Rows are points. Each table stands for the endless flat space through its points: a line for two points, a plane for three, and so on. The two share one point or none. Which?
In the rows, zero is written as 128.

First (2 x 3)
[[162 173 125]
 [122 168  90]]
Second (2 x 3)
[[140 166  88]
 [137 172 112]]
They share: [138 170 104]

First (3 x 6)
[[127 152 157  62 148 164]
 [ 92 175 119 120 173 189]
 [131 136 161  48 146 150]]
Second (2 x 6)
[[127 135 126  82 146 178]
 [ 82 180 136  77 181 158]]
They share: no point

First (2 x 9)
[[114  79 154  99 115  86 171 125 115]
 [112  84 153 109 111  88 160 115 117]]
Second (3 x 9)
[[135 114 175 116 115 114 131  84  83]
 [133  96 168 144  76 114 190 113 114]
 [ 83  86 133 104 121  74 145 118 129]]
They share: no point

First (2 x 14)
[[ 94  83 167 140 111 168 142 107 121 119 113  91 103 150]
 [ 98 123 139 104 127 132 154 119  89 139 157 135  99 170]]
Second (2 x 14)
[[ 93 106 139 122 115 134 151 116 103 143 152 115 108 172]
 [ 89  99 132 131 107 127 151 116 109 152 158 106 116 179]]
They share: [ 97 113 146 113 123 141 151 116  97 134 146 124 100 165]

First (2 x 20)
[[ 96  97 130 138 134 113 117 157 113 146 166 148 134 141 106 112 159  95
  134 129]
 [116 141 138 138 106 129 161 129  97 182 134 164 154 101  78  84 143  99
  106 157]]
Second (3 x 20)
[[113 111 126 134 125 125 135 151 101 163 142 150 139 123  96 100 142  94
  119 154]
 [127  95 110 126 135 133 127 167  93 161 126 138 129 127 104 104 124  88
  117 176]
 [ 99 124 128 147 112 130 148 151 102 164 145 147 143 117  94  88 151  91
  110 150]]
They share: [106 119 134 138 120 121 139 143 105 164 150 156 144 121  92  98 151  97
 120 143]

First (3 x 24)
[[133 157 111 159  94 142 122 109 111 136 168 113  91 144 146 124 136 108
  170 105 113 114  85  93]
 [107 167  87 181 100 130 138 119 113 152 154  85  93 116 142 128 136  88
  186  89 137 126  85 101]
 [150 144 128 142  91 144 112 108 100 119 172 136  99 161 150 127 146 124
  152 116  92 104  95  82]]
Second (3 x 24)
[[123 152  96 173 104 118 129 130 102 130 155 101 123 114 151 150 147 112
  161  97 115 108 113  82]
 [115 173  91 186  94 103 146 148 111 137 131 101  75 101 132 149 147 113
  159  91 105 140 130 127]
 [117 158  97 177  98 115 135 136 102 131 146 102 104 112 142 148 148 111
  164  97 110 120 118 100]]
They share: no point

First (4 x 24)
[[122  89  63 108  96 124 123 194 160 155  84 165 155 104  94 115  57 190
  103 125 144 141 103 147]
 [169  91 103 149 139 157 132 189 172 131  92 167 116 110 100 134  72 134
  103  86 117 128  60 182]
 [ 80  97  29  75 114 112 153 160 146 183  79 146 181 136 121  91  79 236
  107 125 158 163 151 119]
 [179  90 127 144 159 124  96 186 138 148 119 139 156 132 100 118  86 126
   90  83 142 149  55 175]]
Second (2 x 24)
[[144 101  94 119 155 130 128 166 133 161 110 134 157 148 121  97 104 175
  102  83 152 156  86 150]
 [136  91  84 117 165 120 134 160 147 167  98 138 169 144 117 113  86 161
   94  93 138 160 106 158]]
They share: [140  96  89 118 160 125 131 163 140 164 104 136 163 146 119 105  95 168
  98  88 145 158  96 154]

First (4 x 24)
[[132 110  73 107 138 118 164 156 126  65  88  40 106 186 142 135 105 153
  109 188  98  49 141 122]
 [168 125  82  91 175 169 167 110  89 127 108  82 129 110 109 197 115 136
  104 129 146  99 163 123]
 [173 116 145 106 142 123 136 165 148 117  74 143 170 105 177 161 121 156
   83 148 145 149 113  74]
 [170 113 154 120 140 126 118 170 147 116  58 161 184  98 177 163 128 151
   66 143 154 163 117  69]]
Second (3 x 24)
[[155 130 116  96 141 135 149 127 134  85  98 107 130 150 154 149 109 136
  102 170 135 107 118  89]
 [144 109  95  95 143 112 148 147 105 117  66 111 135 171 154 147  75 160
  103 156 123 110 115 123]
 [143 102  89  94 143 104 151 157  96 128  57 110 136 175 157 149  66 170
  102 153 118 109 117 132]]
They share: no point

First (4 x 24)
[[153 184  57 145 133  93 131 121 128 154 103  83 152 130 140 134 163  70
  163 107 140 126 107 161]
 [127 134 114 165 102  99 181 148 113 122  64  81 103 149 134 116 137  96
  141 112 140  81  79 160]
 [139 142  84 209 120 139 177 130  59  86  86 121  81 203 174 144 177 116
  145 162 160  75 103 134]
 [137 185  85 166 135 104 133 141 114 149 138 110 139 136 133 142 168  68
  189  89 127 131 139 133]]
Second (3 x 24)
[[172 181  80 128 131 131 206 146  92 110  90  74  90 162 150  91 157 106
  151 125 161  54  58 140]
 [118 140 104 183 108  90 149 143 115 134  81 100 124 146 133 139 147  83
  152 108 133 113 113 156]
 [151 160 111 140 117 136 186 121 119 128 119  61  96 137 147 114 156  92
  181  96 127  69  70 152]]
They share: [133 151  99 167 114 103 165 142 110 128  86  91 114 149 138 126 150  89
 154 111 139  96  97 152]

First (4 x 24)
[[ 62 178  84 147  62 113 180 148  59 112 147 134  90  70 173 163  92 154
   98 185 150 104  81 106]
 [ 98 108 119 127  95  62 195 122 119 142  90 136 101 109 149 169 109 126
  129 139 197 121  67 120]
 [138 197 178 157 157 133 139 105  64 186 161 156 137 142  87 131 143 167
  104 120 117 142 124 121]
 [125 143 153  87 125  92 149 138 136 189  93 138 150 158  99 173 101 149
  126 102 134 172  99 104]]
Second (2 x 24)
[[ 95 178 133 121 116 108 154 111  91 171 135 124 137 124 129 153 108 140
  122 121 145 114 114 117]
 [119 157 145 145 119 105 166 129  85 156 129 154 113 121 117 153 123 158
  107 142 145 144  90 114]]
They share: [111 164 141 137 118 106 162 123  87 161 131 144 121 122 121 153 118 152
 112 135 145 134  98 115]

First (3 x 24)
[[150  83 100 115 141 110 159 143 122 147 136 162 135 115 121 142  99 158
  136 102 165 107 129 130]
 [178 123 150  93 143 135 196 103 150 183 102 132 109 118  88 113  77 180
  168  90 162  71 163 106]
 [135  82 140 126 114 141 171 122 107 167 122 160 123 113 110 165  88 158
  144  88 156  98 143 102]]
Second (3 x 24)
[[207 121 146 117 141 117 174 146 134 185 107 145  84 116  98 111  34 134
  189  79 168 116 140 111]
 [139  63  86 139 103 115 162 142 144 165 161 147 130 144 112 133 110 150
  115  77 126 112 158 141]
 [136  86  95  95 156 112 166 125 126 135 132 161 155 109 122 144 125 185
  125 118 173  84 130 131]]
They share: [159  94 110 108 144 114 168 134 131 155 128 154 129 116 113 132  94 164
 144 100 165  98 137 126]

First (4 x 24)
[[102  66 130  67 123 130 165 170 123 148 124 108  70  96  76 150  79 175
  190 185 128 113 112  86]
 [100  88 138  92 128 135 175 154 142 168 142 127  95 129  84 144 112 188
  178 161 148  91  86  89]
 [ 88 114  98 183 191 102 145 138 171 142 120 126 186 154 168 140 177 137
  118 171 146 113  76 150]
 [ 86  94 106 163 175 122 161 158 163 156 120 136 166 148 152 158 171 147
  130 153 148  97  92 138]]
Second (5 x 24)
[[ 93 103  80  84 170  98 154 196 148 135 138 102 180 168 140 155 118 187
  152 168 114 144 112 117]
 [ 86 104 113 119 167 130 175 149 139 142 139  97 153 148 142 146 143 160
  138 134 122 102  89  97]
 [114 106  94 107 175 105 171 178 175 136 123 124 145 151 132 159 116 194
  150 159 140 108  93 117]
 [ 88  59  88  98 126 118 138 195 117 149 158 113 171 159 115 119 133 171
  150 199 128 131 100 126]
 [103  78 170 155 129 167 177  97 124 174 125 143 106  88  83 135 181 128
  144 138 152  47  25 102]]
They share: no point

First (2 x 24)
[[143 109 158  71  54 140 175 106  87  86  84 196 153 111 125 153 121  80
   87 155 146  64  95  99]
 [146 104 159  78  65 140 170 115  90  90  89 186 148 120 125 154 126  87
   89 156 154  75 102 104]]
Second (5 x 24)
[[137  77 164 132  97 141 181 139  69  80  99 172 146 126 132 145 153  69
   48 160 177  90 105 100]
 [ 90 132 182 102 122  85 203 124  95 125  92 181 145 173 190  95 155  44
   92 126 223 104 109  78]
 [148 138 154  94  73 129 163 162  79 123 106 162 152 194 138 155 123  91
   76 181 182  83 130  62]
 [163  75 157  91  63 176 149 147  59  92 121 139 113 117 108 164 129 111
   91 135 156  89  83 116]
 [159 119 150  93  49 165 152 176  42 117 128 135 127 173 121 163 116 101
   74 158 168  75  97  64]]
They share: [152  94 161  92  87 140 160 133  96  98  99 166 138 138 125 156 136 101
  93 158 170  97 116 114]

First (2 x 24)
[[115  88 119 125  98 143 137 115 136 140 100 120 161 141 167  80 128 100
  142 108 105 140 159 163]
 [105  66 109 139  84 141 119 121 148 128  80 134 163 143 183  66 122 116
  156 102  91 152 165 179]]
Second (5 x 24)
[[118  64  96 144 114 198 114  92 162  97  58 107 179 125 154 113  71  77
  141 192 126 138 112 151]
 [ 72 134 168 109 115 138 205 124  93 154 115  80 141 119 161  94 147 115
  128 101  85 175 158 199]
 [136 127 126  75  81 135 147 170  66 190 163 134  95 170 136  41 170  50
  141  60  87 129 163 136]
 [ 90  67 129 177 147 145 178  87 171  84  50  53 223 129 189 129  95 115
  149 143 144 154 156 215]
 [156  88  83  93  81 156  99 144 108 166 128 152 128 167 125  41 128  43
  140  95 108  95 139 109]]
They share: no point

First (3 x 24)
[[153  81 134 143 120 120  68  97 160 178 123 150 129 102  60 141 118 140
  155 156  78  67 191 126]
 [180  98  69  86 119 160 105 119 164 114  90 137 105 122 125 188 127 133
  130 138  77 112 133 143]
 [177 109  58  83 112 152 124 117 144 110  99 154 117  94 124 169 118 156
  135 156  94 127 123 142]]
Second (3 x 24)
[[176 113  80 125 127 116  89  98 166 157 100 176 122  70 107 165 137 137
  151 170  79  93 128 129]
 [146 137  68 122 154 101 104 104 178 151 118 164 110  43 107 138 107 125
  181 137  61  72 140 111]
 [181  59 107  83  65 181 119 117  99 113 112 143 144 142  82 157 112 199
  106 183 132 149 166 162]]
They share: [166 101  86 107 113 136 107 108 144 137 112 158 126  88  97 151 115 157
 145 162  93 107 148 135]

First (3 x 24)
[[141 114 159 132 146 156 138 169 119 135  98 121 168 144 108 129 137  83
  141 142 124  88  79 155]
 [189 158 198 133 169 120 165 129 139 125  68 131 138 113  85 114 177 117
  175 133  60 142 139 184]
 [113  90 137 132 138 176 126 189 107 137 114 111 182 162 118 135 115  67
  119 142 160  56  45 139]]
Second (3 x 24)
[[166 124 176 121 152 156 149 167 127 130  88 122 170 138  86 112 149  94
  143 134 117  94  76 169]
 [135 136 177 129 197 172 101 165 148  92  99 103 181 151  97 116 139  65
  109 125 105  79  79 173]
 [109 118 143 157 167 138 143 143 109 124 100 104 137 144 128 145 134  91
  140 131 108  94 112 142]]
They share: [147 122 165 133 157 150 147 159 121 128  92 116 159 140 100 123 144  93
 142 133 114  94  88 160]

First (2 x 24)
[[120 169 107 102  98 132 160 122  98  68 170  80 131 152 133 154 140 133
  134 123 126 155  85 124]
 [123 172 111 103  99 130 162 116 101  59 173  74 125 151 143 159 129 131
  131 114 116 148  80 125]]
Second (6 x 24)
[[ 90 151 108 102  68 147 230 147  79  85 171  60 125  96  68 172 175 132
  110 115 168 156  84 116]
 [ 91 158  97  99  57 166 180 159 107  46 187  90 149 135 104 133 152 120
  144 122 156 154  61 141]
 [210 150 188 114  90  87 158  80  42  88 176  45 100 180 159 137 222 117
  119 233 115 232 122 111]
 [137 191  97 111 113 116 184 110  98  97 172 111 118 165 147 158 179 165
  157 148 139 192 133 140]
 [ 54 103  81  91  78 154 168 188  53  65 176  83 128 115  38 177 147 131
  101  90 140 121  32  56]
 [150 174 133 100 102 121 150 101  89 118 138  56 156 153 120 131 180 121
  128 181 159 193 125 134]]
They share: [114 163  99 100  96 136 156 134  92  86 164  92 143 154 113 144 162 137
 140 141 146 169  95 122]

First (6 x 24)
[[127  64 124  81 100 101  84 124 214 204 115  93 155 149 159 153 132 146
  118 191 136  81 150 112]
 [ 86  95 163 106  88  56  77  91 162 147 163 122 125 177 191 154 165  59
   95 144 181 146  95  62]
 [ 76 104 210  94 129  42  43 111 202  99 152 119 132 228 162 107 182 101
  121 116 229 165  74  53]
 [101  81 154 129 128  99  98 125 142 163 117 156 139 136 129 197 159 100
  156 135 195 154 100  92]
 [123 108 139  89 103 114 119 111 188 185 133 111 149 158 153 162 169 146
  107 168 143 112 135 117]
 [106 105 187  82 132  78  71 121 210 129 128 117 144 204 135 121 182 153
  130 135 205 145  98  82]]
Second (2 x 24)
[[ 98  99 165 108 110 102 110 106 167 156 135 120 138 157 155 167 164 109
  123 141 163 139 112 105]
 [ 93  97 176 109 110 109 118 101 164 147 131 114 135 152 153 167 161 108
  128 133 157 144 110 112]]
They share: [103 101 154 107 110  95 102 111 170 165 139 126 141 162 157 167 167 110
 118 149 169 134 114  98]

First (3 x 24)
[[134  56 149 146 134 109 153 152 147 106 112 117 107 110  92  93 141  79
  149 144 105 127 111 136]
 [143  70 143 167 134 113 133 115 121 110 130 111  72  96 111 130 105  57
  138 155 103  88 103 143]
 [154 112 159 118 176  79 177 160  97 104 138  99 121  96 114  85 159 111
  109 156 113 143 115 122]]
Second (4 x 24)
[[156  83 130 187 120  73 157 147  90  62 142 104 106  62 109  70 180 100
   88 171 121  98  90 146]
 [162  95 157 117 164  94 169 146 128 120 109 110 104 103 109 127 146  78
  119 136  95 142 133 125]
 [141  86 151 149 151  91 157 151  97  94 145 104 105  90 109  82 142  95
  120 167 114 111  95 137]
 [150 102 162 108 178 102 165 139 131 132 119 105 105 119 112 122 125  87
  140 137 103 147 132 117]]
They share: [148  92 153 136 158  93 161 146 111 106 132 105 105  98 110  99 141  91
 123 154 109 125 111 130]

First (5 x 24)
[[110 165  85 152 156 171 167 176 144 147  92  94  86 119 137 118 119 122
  149  83 118 157 130 163]
 [106 136 122 146 146 139 136 144 158 110 103  79  85 142 119 131 104 120
  133 124 151 180 141 140]
 [ 84 132 121 157 133 133 155 142 171 128  90  82  96 105 131 140  80  58
  142 125 127 168 147 145]
 [ 96 116 130 147 145 127 141 150 152 122  94  71  80 142 111 136 102 111
  126 131 152 191 136 142]
 [110 150 102 112 180 145 146 144 188 122 103  87  99  76 199  75 142  90
   95  90 129 100 155 186]]
Second (2 x 24)
[[126 137 121 147 154 169 182 151 170 112  93  83 111 123 133 122  87  91
  143 119 106 151 155 157]
 [ 71 182  66 172 124 169 132 156 155 162  78 128  61 103 168 117 117  91
  158  74 121 161 120 172]]
They share: no point

First (4 x 24)
[[119 178 161  46  98 109 119 125 106 135 143 163 169 170 179 182 181  89
  103  55  91  90 119  81]
 [117 187 162  32 107 101 111 114  92 142 148 154 176 166 179 194 193  96
  121  41  91  87 103  64]
 [171 124 145 105 109 147 147 141 130 108 148 167 177 124 124 120 169 122
  120  89  76 143 180 128]
 [119 160 145  59 107 119 133 127 104 124 152 155 159 148 186 162 183  92
  112  63 106  89 128  86]]
Second (3 x 24)
[[145 114 147  98  95 141 126 136 125 110 136 177 155 151 160 143 162  78
   91  95  97 119 169 114]
 [167 144 131  70 127 159 184 156 161  94 160 175 195 133 150 129 172 128
  131  83  73 125 139 118]
 [138 149 128  81  88 138 163 156 159  81 167 154 180 144 150 127 192 108
  121 112  76  98 164 135]]
They share: no point

First (4 x 24)
[[193 103 161 164 158 171 148  75 129 145 182 152 129 121 123 126 128 140
  116 102 130  95 161  79]
 [170  73 138 188 167 141 148  98 149 138 205 126 154 136 105 104  98 185
  124  90 137 112 145  66]
 [187 140 160 131 140 176 129  68 101 162 147 156 114  90 139 135 163 131
  132 127 122  99 161  97]
 [175 105 133 142 136 151 114  85 131 159 164 142 139 105 117 112 138 176
  154 134 130 107 147  95]]
Second (2 x 24)
[[184 163 140 161 167 177 124 108 120 181 170 107 162  64 138 144 179 167
  176  93 121 128 143  88]
 [136 103 140 119 119 123 124  66  84 145 134 155  96 112 126  96 125 167
  110 153 127 110 149  94]]
They share: [160 133 140 140 143 150 124  87 102 163 152 131 129  88 132 120 152 167
 143 123 124 119 146  91]
